Rows are points. A path goes straight from each point to the next, and from the last back to the first. The post is the endless flat space through its rows: a point in 2 columns, a line in 3, a plane in 4, and so on, so that a path can go around it. Count how often the path circles the post. Going back the other way cancels.

Post:
[[ 0.0 -2.3 -5.1]
 [ 0.9 -2.6  5.7]]
Path:
[[ 2.5  0.9  3.4]
 [ 0.8  5.7 -2.9]
 [-4.9 -1.0  1.0]
 [-5.6 -5.3  0.8]
 [-0.4 -9.3 -3.9]
 [ 2.4 -5.9 -2.0]
 [-2.1 -5.7 -1.5]
 [-7.7 -5.3 -2.4]
 [-4.5  2.9  0.6]]
Times around: 0

Post, 8 rows:
[[ -0.8   2.3  12.0  -7.8   5.2   2.2   1.2  -4.3   1.6]
 [  1.6   0.0  -6.8  -7.1   5.1   3.6 -11.1   5.1  -2.5]
 [  1.4   2.7   3.1   4.1   3.4  -0.3  10.6   1.2  -4.6]
 [  1.1  -0.6  -8.3   5.5  -1.0  -9.0   1.6   4.2   2.0]
 [ -1.7  -1.9   8.3   1.7  -1.1  -8.5   0.1   5.2  -0.4]
 [ -2.8   1.3  -1.5   1.6  -4.3   2.6  -1.6   4.6  11.2]
 [ -2.4  -1.3  -2.1  -0.3   2.3  -2.2  -1.9   8.9   9.4]
 [  0.0  -2.5   2.8   0.7   8.3   1.1  -6.1   1.3  -0.8]]
Path:
[[ 1.3  5.4 -2.6 -2.2  3.5 -2.8 -1.3  0.1 -3.0]
 [ 1.3  0.2  1.1  6.5 -1.9 -2.1 -4.6  6.1  2.2]
 [ 7.2 -0.6  4.7 -0.6  1.1 -4.9 -1.2  2.3 -0.1]
 [ 7.1  3.3  0.3 -3.3  3.5 -5.4 -3.7  6.1 -0.8]
 [ 2.5 -1.8  5.8  1.2 -1.8 -5.4 -0.6  6.1 -3.6]
 [ 2.9 -6.8 -3.5 -0.6 -1.4 -5.4 -0.2  3.9  3.7]
 [-2.5 -3.2 -1.8 -1.2 -0.9  1.3 -7.8  3.5  2.7]
 [-3.3  1.7 -0.5  0.0  0.8  1.8 -1.6  5.9 -2.6]
 [-1.1  6.1 -3.3  1.0  1.0  0.8 -5.8  3.4  3.3]
 [ 3.2  5.4  0.0 -0.3  3.5 -2.8 -0.4  2.6  6.7]
 [ 2.2 -0.7  4.0 -0.5  2.8 -1.5 -1.1  0.2  6.8]
 [ 0.8 -2.7  2.9 -0.9  2.0 -4.4  3.3  4.3 -0.5]
 [-2.0 -0.3  2.5 -5.6 -0.3 -0.9  5.7  1.0 -0.3]
 [-6.7 -3.9 -4.1  6.2 -2.8  0.9  0.3  4.0  5.8]
 [-6.7  1.4  8.3 -1.4  4.4 -2.2 -2.1  2.8  2.7]]
Times around: 2
